Each row is a point. To make a cloud, some directions were put in groups of two or more. Within a group, all points are equally far from the middle, so they leave a hole (a ring in 2 directions, a hollow ball in 3). The other directions are filled evenly. Then the cloud was stretched, turned, moved and blurred a little. How many holes are there, and how many directions does each take, smallest first?

Cloud (13 x 2):
0: -0.18 -0.13
1:  0.52 -0.14
2:  0.63 -0.24
3:  0.04  0.25
4: -0.33  0.17
5:  0.45  0.07
6: -0.21 -0.46
7:  0.30 -0.01
8:  0.73 -0.40
9:  0.57 -0.36
10:  0.48 -0.14
11: -0.33  0.06
12:  0.33  0.19
Holes: 0

Cloud (13 x 2):
0:  0.33 -0.15
1:  0.12  0.53
2:  0.29  0.46
3:  0.08 -0.21
4: -0.16 -0.33
5:  0.15  0.32
6: -0.11  0.71
7:  0.32 -0.22
8:  0.20  0.57
9: -0.01  0.11
10: -0.22  0.67
11:  0.22  0.66
12: -0.18  0.38
Holes: 0

Cloud (22 x 3):
0: -0.37  0.19  0.34
1: -0.58 -0.09  0.07
2:  0.09 -0.24  0.34
3: -0.17  0.52  0.03
4: -0.41 -0.09  0.16
5: -0.28 -0.45  0.57
6:  0.04 -0.11  0.12
7: -0.15  0.23  0.04
8: -0.77  0.09 -0.14
9:  0.36 -0.28 -0.05
10: -0.55 -0.30  0.18
11: -0.76 -0.09 -0.13
12: -0.15 -0.40  0.67
13: -0.32  0.37  0.57
14: -0.38  0.58  0.42
15:  0.19 -0.29 -0.20
16: -0.59 -0.09  0.12
17: -0.05  0.09  0.73
18:  0.13  0.45  0.28
19: -0.38 -0.21 -0.13
20: -0.14  0.56  0.27
21: -0.23 -0.57  0.25
Holes: 0

Cloud (27 x 4):
0: -0.36  0.37  0.24 -0.63
1: -0.43  0.24  0.71 -0.29
2: -0.22 -0.13  0.29 -0.77
3:  0.39  0.09 -0.01 -0.12
4: -0.56  0.52 -0.55 -0.55
5: -0.11 -0.30  0.13 -0.17
6: -0.13  0.52  0.45  0.03
7: -0.07  0.05 -0.25 -0.20
8: -0.02  0.10  0.66 -0.16
9:  0.23  0.44 -0.18  0.29
10: -0.16  0.81 -0.22 -0.13
11: -0.11 -0.05  0.22 -0.37
12:  0.13  0.14  0.75 -0.56
13: -0.45 -0.45  0.23  0.12
14: -0.21  0.78 -0.10  0.36
15:  0.06  0.17  0.27 -0.32
16: -0.22  0.34  0.53 -0.28
17: -0.33  0.29  0.13 -0.54
18: -0.31  0.17 -0.24  0.08
19: -0.40  0.47  0.61 -0.08
20: -0.23  0.48 -0.62  0.01
21:  0.05 -0.54  0.43 -0.05
22:  0.13 -0.02 -0.79 -0.41
23: -0.23 -0.07  0.34  0.23
24: -0.25 -0.02  0.24 -0.12
25:  0.49  0.35  0.14 -0.20
26:  0.02  0.11 -0.12 -0.28
Holes: 0

Cloud (46 x 6):
0: -0.83  0.19 -0.24  0.43  0.08 -0.08
1: -0.16  0.59 -0.15 -0.14 -0.56  0.29
2:  0.25  0.64  0.11  0.37  0.43 -0.33
3: -0.15  0.34 -0.05 -0.36  0.19  0.45
4: -0.34  0.04  0.56 -0.35 -0.16  0.36
5: -0.42 -0.02  0.46  0.15 -0.25  0.28
6: -0.26  0.25  0.28 -0.05  0.68 -0.07
7: -0.41 -0.57 -0.08  0.03  0.00  0.53
8: -0.41  0.18 -0.15 -0.27  0.32 -0.26
9: -0.13 -0.01 -0.05  0.15 -0.61 -0.11
10:  0.34  0.22 -0.50 -0.16  0.59  0.21
11:  0.89  0.17 -0.36 -0.30  0.37 -0.05
12:  0.56 -0.08 -0.30 -0.41 -0.24  0.04
13: -0.21 -0.70  0.06  0.16  0.11 -0.16
14: -0.26  0.35  0.24  0.58  0.02 -0.26
15: -0.48 -0.23  0.48 -0.73 -0.25 -0.04
16:  0.80  0.32 -0.11 -0.28  0.19  0.13
17: -0.38 -0.42  0.00 -0.14 -0.05  0.61
18:  0.36  0.63 -0.45  0.11  0.50  0.12
19:  0.24  0.12 -0.50 -0.07  0.71  0.14
20: -0.34  0.58 -0.10 -0.29  0.12  0.00
21: -0.38  0.61 -0.22  0.17  0.38 -0.03
22: -0.51  0.11 -0.42  0.24  0.25 -0.26
23:  0.16 -0.43  0.29 -0.79  0.31 -0.18
24: -0.02  0.51 -0.14  0.23 -0.54  0.42
25:  0.38 -0.24 -0.40  0.35 -0.16  0.20
26:  0.23 -0.29 -0.55  0.39 -0.21  0.01
27: -0.25 -0.30  0.29  0.16 -0.04  0.33
28:  0.03  0.17  0.05  0.52 -0.19  0.19
29:  0.11 -0.15  0.28 -0.01 -0.17  0.32
30:  0.08 -0.19 -0.81  0.54  0.37  0.12
31:  0.90  0.14 -0.12 -0.29  0.48 -0.16
32:  0.59  0.09 -0.31 -0.03  0.42 -0.57
33: -0.30 -0.68  0.08 -0.59 -0.12  0.26
34: -0.32 -0.49 -0.57  0.35  0.11  0.40
35:  0.58 -0.25 -0.01 -0.34 -0.14  0.14
36:  0.04  0.52 -0.26 -0.36 -0.13 -0.10
37:  0.42 -0.40  0.25 -0.61  0.06  0.03
38:  0.06  0.03 -0.69  0.24  0.36 -0.30
39: -0.18  0.09 -0.35  0.47 -0.43 -0.15
40: -0.13  0.21  0.28 -0.23  0.67  0.01
41:  0.21  0.04 -0.20 -0.31 -0.53  0.00
42: -0.22 -0.67  0.08  0.16  0.08 -0.23
43:  0.62  0.52  0.11 -0.03  0.53 -0.19
44: -0.20 -0.41 -0.73  0.43  0.25  0.13
45: -0.40  0.32  0.45  0.12  0.41 -0.43
Holes: 3 (2, 2, 2)

Cloud (46 x 6):
0:  0.18 -0.44  0.04  0.36  0.07 -0.05
1:  0.18 -0.18  0.09  0.52  0.01 -0.14
2: -0.42  0.29 -0.15 -0.10 -0.46 -0.34
3:  0.10  0.40 -0.07  0.06  0.12  0.43
4:  0.27 -0.10 -0.08  0.26  0.41 -0.25
5:  0.43  0.07 -0.38  0.46 -0.29  0.43
6:  0.01  0.15  0.03  0.12 -0.58 -0.11
7: -0.67  0.18 -0.31  0.16 -0.18  0.26
8: -0.24  0.68  0.01  0.35  0.28  0.30
9:  0.05 -0.04 -0.88 -0.24 -0.65 -0.35
10:  0.37 -0.44 -0.16 -0.10 -0.50  0.36
11:  0.24  0.10  0.17  0.18  0.26 -0.32
12: -0.01 -0.17 -0.65  0.84 -0.03 -0.28
13: -0.26  0.40 -0.06 -0.24 -0.12 -0.13
14: -0.36  0.07  0.25  0.39 -0.13  0.22
15:  0.15  0.12 -0.13 -0.46  0.32  0.29
16: -0.71  0.26 -0.26  0.02 -0.56  0.39
17: -0.49  0.48 -0.37  0.20  0.05 -0.01
18:  0.61 -0.15 -0.13 -0.43 -0.29  0.06
19: -0.16 -0.14 -0.39  0.35 -0.94  0.51
20:  0.12 -0.03  0.25 -0.23 -0.22 -0.05
21: -0.01 -0.01 -0.69 -0.15 -0.45 -0.01
22: -0.06  0.43 -0.07 -0.02  0.36 -0.50
23: -0.22  0.62  0.03 -0.30 -0.56 -0.04
24:  0.01  0.45  0.28 -0.44  0.40  0.53
25: -0.04 -0.21  0.57 -0.05  0.28  0.46
26: -0.50  0.24 -0.61 -0.06 -0.19  0.51
27:  0.50 -0.13 -0.56  0.05 -0.07 -0.47
28: -0.61  0.51 -0.11 -0.19 -0.51 -0.03
29: -0.22  0.49 -0.22  0.61  0.18 -0.53
30: -0.06 -0.47  0.35  0.32 -0.12  0.21
31: -0.11  0.10  0.01 -0.22 -0.35  0.05
32: -0.25 -0.14  0.09 -0.22  0.36 -0.46
33:  0.41  0.15  0.08  0.63 -0.36  0.36
34: -0.06  0.32 -0.45  0.12 -0.80  0.20
35:  0.25  0.43 -0.46  0.38 -0.26 -0.44
36: -0.42  0.27 -1.08  0.03 -0.70 -0.08
37: -0.27  0.19 -0.34  0.91 -0.14 -0.43
38: -0.70  0.08 -0.26  0.52  0.05 -0.26
39: -0.11  0.13 -0.11  0.61  0.09 -0.10
40:  0.10  0.35 -0.81  0.41 -0.21  0.13
41: -0.52  0.29  0.12 -0.25  0.10  0.64
42:  0.34  0.30  0.31  0.50 -0.39 -0.01
43: -0.33 -0.37 -0.60 -0.04 -0.26 -0.43
44: -0.17 -0.11 -0.67  0.23 -0.06 -0.28
45:  0.23  0.27  0.15 -0.54 -0.27  0.12
Holes: 0

Cloud (88 x 8):
0:  0.17 -0.24 -0.19 -0.21  0.59 -0.52  0.39  0.11
1: -0.88  0.06  0.05  0.01 -0.20 -0.85  0.28 -0.18
2:  0.51 -0.03  0.15  0.05 -0.45  0.06 -0.60 -0.45
3:  0.08 -0.20  0.30  0.46 -0.17 -0.17 -0.01 -0.56
4: -0.79 -0.21  0.31  0.36 -0.29  0.24 -0.34 -0.67
5:  0.04 -0.08  0.08  0.59  0.41  0.16  0.35 -0.44
6:  0.04  0.34 -0.21 -0.60 -0.48 -0.26  0.59 -0.08
7:  0.29 -0.34  0.28  0.42  0.22 -0.15 -0.05  0.07
8: -0.36 -0.30  0.36  0.37 -0.46 -0.02  0.17 -0.33
9: -0.54  0.17 -0.31  0.46  0.27 -0.16 -0.38  0.29
10:  0.30 -0.53  0.48 -0.47  0.28 -0.69 -0.13  0.20
11:  0.33 -0.12  0.47 -0.20 -0.16 -0.04  0.51  0.30
12: -0.28 -0.10  0.36  0.57  0.05  0.06 -0.40 -0.26
13:  0.13 -0.11  0.30 -0.35 -0.12 -0.24 -0.03  0.20
14: -0.42  0.06 -0.40  0.02  0.03  0.23  0.29 -0.51
15: -0.20 -0.12  0.03  0.68  0.55 -0.33  0.25 -0.43
16: -0.14 -0.10 -0.03  0.81 -0.17 -0.46  0.09 -0.34
17: -0.58 -0.14 -0.38 -0.28 -0.30 -0.18  0.32 -0.11
18: -0.81 -0.31 -0.21 -0.07 -0.29 -0.30 -0.17 -0.30
19:  0.01  0.18  0.45 -0.15 -0.28  0.07  0.51  0.21
20:  0.00  0.04 -0.28 -0.54  0.20  0.22  0.11  0.24
21: -0.47 -0.29 -0.36  0.16  0.22 -0.06 -0.17 -0.19
22: -0.01 -0.39 -0.08 -0.37 -0.04  0.13  0.32 -0.61
23:  0.01 -0.41  0.34 -0.73  0.50 -0.42  0.28 -0.27
24: -0.17 -0.12 -0.45  0.15  0.19  0.08  0.32 -0.85
25:  0.00  0.26  0.05  0.11 -0.27  0.53 -0.01 -0.43
26: -0.50 -0.76 -0.51  0.31  0.36  0.30 -0.05 -0.18
27:  0.49 -0.51  0.41 -0.13 -0.09 -0.46  0.34 -0.35
28:  0.10 -0.14 -0.23 -0.14  0.33  0.04  0.00 -0.35
29: -0.03  0.53  0.02 -0.34 -0.64 -0.01  0.23 -0.13
30:  0.26 -0.08 -0.25  0.02 -0.40 -0.63  0.74 -0.03
31: -0.05 -0.06 -0.02 -0.02 -0.35 -0.13 -0.50 -0.22
32: -0.26 -0.58 -0.64 -0.21 -0.24 -0.18 -0.52  0.02
33: -0.17 -0.82 -0.01 -0.22 -0.58 -0.28  0.11  0.04
34: -0.04  0.44 -0.09 -0.45 -0.48  0.29  0.04 -0.05
35: -0.10 -0.73  0.24  0.35  0.50 -0.50 -0.05 -0.13
36:  0.23  0.14 -0.04  0.02  0.08  0.45 -0.12 -0.07
37: -0.36 -0.30 -0.03  0.22  0.30  0.39 -0.34 -0.11
38:  0.34  0.25 -0.12 -0.55  0.40 -0.46  0.59 -0.18
39:  0.31 -0.56  0.28 -0.36 -0.02 -0.51 -0.18  0.15
40: -0.65 -0.25 -0.59  0.02 -0.07 -0.08 -0.78 -0.28
41: -0.12  0.40  0.37  0.19  0.18  0.16 -0.04  0.17
42: -0.49 -0.27 -0.41  0.08  0.13  0.02 -0.01 -0.85
43: -0.03 -0.53 -0.51 -0.23  0.40  0.44  0.19 -0.21
44: -0.30 -0.16 -0.14 -0.03  0.31 -0.20 -0.08  0.01
45: -0.45  0.56  0.03  0.23  0.01 -0.12 -0.33 -0.03
46:  0.05  0.13 -0.60 -0.03  0.22 -0.02  0.26  0.00
47:  0.13  0.40 -0.28 -0.59 -0.47 -0.51  0.60 -0.16
48: -0.13 -0.49 -0.28 -0.22  0.34  0.54  0.22  0.07
49: -0.24  0.25  0.34  0.04  0.20 -0.73 -0.31  0.02
50:  0.34  0.10 -0.14  0.35  0.61  0.43  0.34 -0.01
51: -0.41 -0.18 -0.09  0.05  0.14  0.04  0.95 -0.27
52: -0.86 -0.20  0.20  0.67  0.13 -0.18 -0.19 -0.66
53:  0.17 -0.52 -0.18 -0.04  0.55 -0.54  0.62 -0.23
54:  0.43 -0.49 -0.29 -0.57  0.22 -0.60  0.48 -0.03
55: -0.80  0.55  0.18 -0.24  0.42  0.48  0.32 -0.46
56: -0.05 -0.02 -0.34 -0.36 -0.57  0.30 -0.08 -0.33
57: -0.33 -0.17  0.53 -0.27 -0.19 -0.74  0.01  0.20
58: -0.82 -0.16 -0.31  0.02  0.11 -0.39  0.07  0.24
59: -0.28 -0.40 -0.21  0.00 -0.23  0.48 -0.01  0.22
60: -0.29 -0.22  0.09 -1.18 -0.05 -0.31 -0.14  0.26
61: -0.13 -0.44 -0.32  0.34  0.61 -0.44 -0.24  0.11
62:  0.34  0.14 -0.37 -0.25 -0.23  0.09 -0.26 -0.25
63: -0.12 -0.24 -0.28 -0.39 -0.10 -0.26 -0.39  0.32
64: -0.35  0.04  0.09  0.08  0.01  0.03  0.27 -0.24
65: -0.68 -0.50  0.31  0.07  0.70  0.17  0.09 -0.34
66:  0.42 -0.05 -0.38  0.09  0.50  0.04  0.43  0.15
67: -0.07 -0.16 -0.09 -0.52  0.50 -0.22 -0.42  0.03
68: -0.59 -0.06 -0.46  0.49  0.58  0.09  0.34 -0.25
69:  0.28  0.07  0.62 -0.15  0.11 -0.50  0.69  0.13
70: -0.69 -0.14  0.05 -0.23  0.03 -0.22  0.05 -0.66
71: -0.44  0.09 -0.36 -0.57  0.06 -0.39 -0.43  0.15
72:  0.01  0.21  0.08 -0.30  0.36  0.36  0.30  0.04
73: -0.39  0.06 -0.58 -0.17  0.54 -0.61  0.14 -0.49
74: -0.60 -0.55  0.71  0.17  0.13  0.07 -0.32 -0.58
75: -0.14  0.35 -0.40 -0.64  0.17  0.48  0.29 -0.17
76:  0.07 -0.08 -0.34  0.52 -0.22 -0.02  0.17 -0.45
77: -0.25 -0.27 -0.53 -0.11 -0.14  0.05  0.83 -0.01
78: -0.27 -0.38  0.17  0.00  0.84  0.47 -0.39 -0.23
79:  0.34 -0.35 -0.49  0.05 -0.05  0.05  0.25  0.12
80: -0.59 -0.25 -0.59 -0.11  0.18  0.13 -0.07 -0.07
81: -0.40  0.29  0.34 -0.48  0.05 -0.67 -0.12 -0.24
82: -0.22 -0.63  0.05  0.08  0.05  0.03 -0.37 -0.25
83: -0.51  0.01  0.06  0.68  0.06  0.13 -0.18  0.01
84:  0.18 -0.26  0.06 -0.46 -0.07 -0.77 -0.57  0.16
85: -0.50 -0.28 -0.11 -0.43  0.20 -0.28  0.59 -0.37
86: -0.91  0.35 -0.45  0.00 -0.47 -0.16  0.37 -0.31
87: -0.33  0.35 -0.53  0.34  0.10  0.04  0.80  0.03
Holes: 0
